Each point is reached from the start by the listed moves, each made 0, 1 or 2 times, or once backwards (-1), plus a little noise. Say if it took an odd or an even number of moves. Then give how often each move was made.
(in the rows, 100 means zero)

Moves:
(1): 124,83
(2): 117,129
Start: 89,100
Points:
74,69 -> odd (0, -1)
149,142 -> odd (1, 2)
95,55 -> even (1, -1)
134,67 -> even (2, 0)

Moves:
(1): 125,118,107,111,94,75
(2): 99,126,84,101,99,92
(3): 86,117,115,113,75,93
(4): 106,72,65,125,116,68
Start: 102,94,101,112,101,99
Points:
152,156,100,136,87,40 -> odd (2, 1, 0, 0)
131,135,40,150,108,24 -> even (1, 2, 0, 1)
148,132,166,109,73,88 -> even (2, -1, 0, -1)

Moves:
(1): 101,110,101,93,103,103,91,109,105,77,88
(2): 102,102,82,104,99,104,98,82,111,111,93
(3): 98,98,114,98,101,105,106,91,106,104,107
(4): 108,90,109,71,106,95,112,98,96,122,92
(5): 93,103,93,105,129,109,122,89,95,93,98
(6): 106,96,114,114,81,84,113,89,91,91,97
(7): 94,123,96,95,104,91,108,97,101,90,102
(8): 89,106,80,99,90,105,113,114,83,114,90
(9): 106,102,100,111,98,122,118,111,118,103,110
Start: 96,103,106,99,111,106,103,87,89,100,104
Points:
91,92,86,91,130,135,175,89,76,156,106 -> odd (-1, 0, 0, 1, 1, 0, 0, 1, 1)
67,148,64,146,98,119,174,128,47,68,99 -> odd (0, -1, -1, -1, 1, 1, 1, 2, 1)
60,179,76,61,164,123,125,132,77,40,82 -> even (2, -1, 0, 0, 1, -1, 2, 1, 0)
52,195,41,107,130,130,142,93,83,47,72 -> even (2, 1, 1, -1, 1, 0, 2, 2, 0)

Moves:
(1): 132,120,86,117,99,107,105,89,98,83,109,79,86,80,128
(2): 98,103,115,91,97,98,93,100,107,100,111,104,106,106,86
(3): 100,96,90,116,108,90,105,109,98,102,94,109,96,91,94
(4): 88,95,101,87,98,97,93,101,86,123,93,107,102,100,80
(5): 111,108,108,93,95,100,95,92,115,99,96,91,120,107,97
(6): 114,115,106,101,114,92,98,118,97,120,96,127,105,105,110
(7): 101,93,104,93,87,116,100,99,117,87,110,95,99,97,94
(8): 111,99,98,109,95,99,100,103,102,92,99,92,85,96,108
(9): 110,104,106,95,102,94,81,112,97,102,103,111,115,109,100
(10): 97,122,103,107,93,90,103,104,98,112,91,114,111,114,102
(11): 94,89,94,92,98,96,108,86,91,105,98,115,87,100,95
(12): 98,106,98,97,98,87,104,116,113,112,109,100,113,107,106
Start: 87,87,86,101,99,110,109,91,89,89,115,111,88,112,84
Points:
67,87,84,102,138,43,66,195,37,192,82,189,124,138,62 -> odd (-1, -1, 1, 2, -1, 1, -1, 1, 2, 0, -1, 1)
62,60,90,47,112,77,103,99,34,167,119,167,49,118,58 -> even (0, 1, -1, 2, -1, 1, -1, 1, 0, -1, 2, 1)
121,64,73,78,85,101,114,96,108,115,134,141,59,74,41 -> odd (1, 1, 2, 2, 1, 1, 2, 1, 0, -1, 2, 1)
86,123,61,137,114,82,156,60,44,118,63,179,53,126,120 -> even (0, -1, 0, -1, 0, 1, -1, 0, -1, 2, 2, -1)
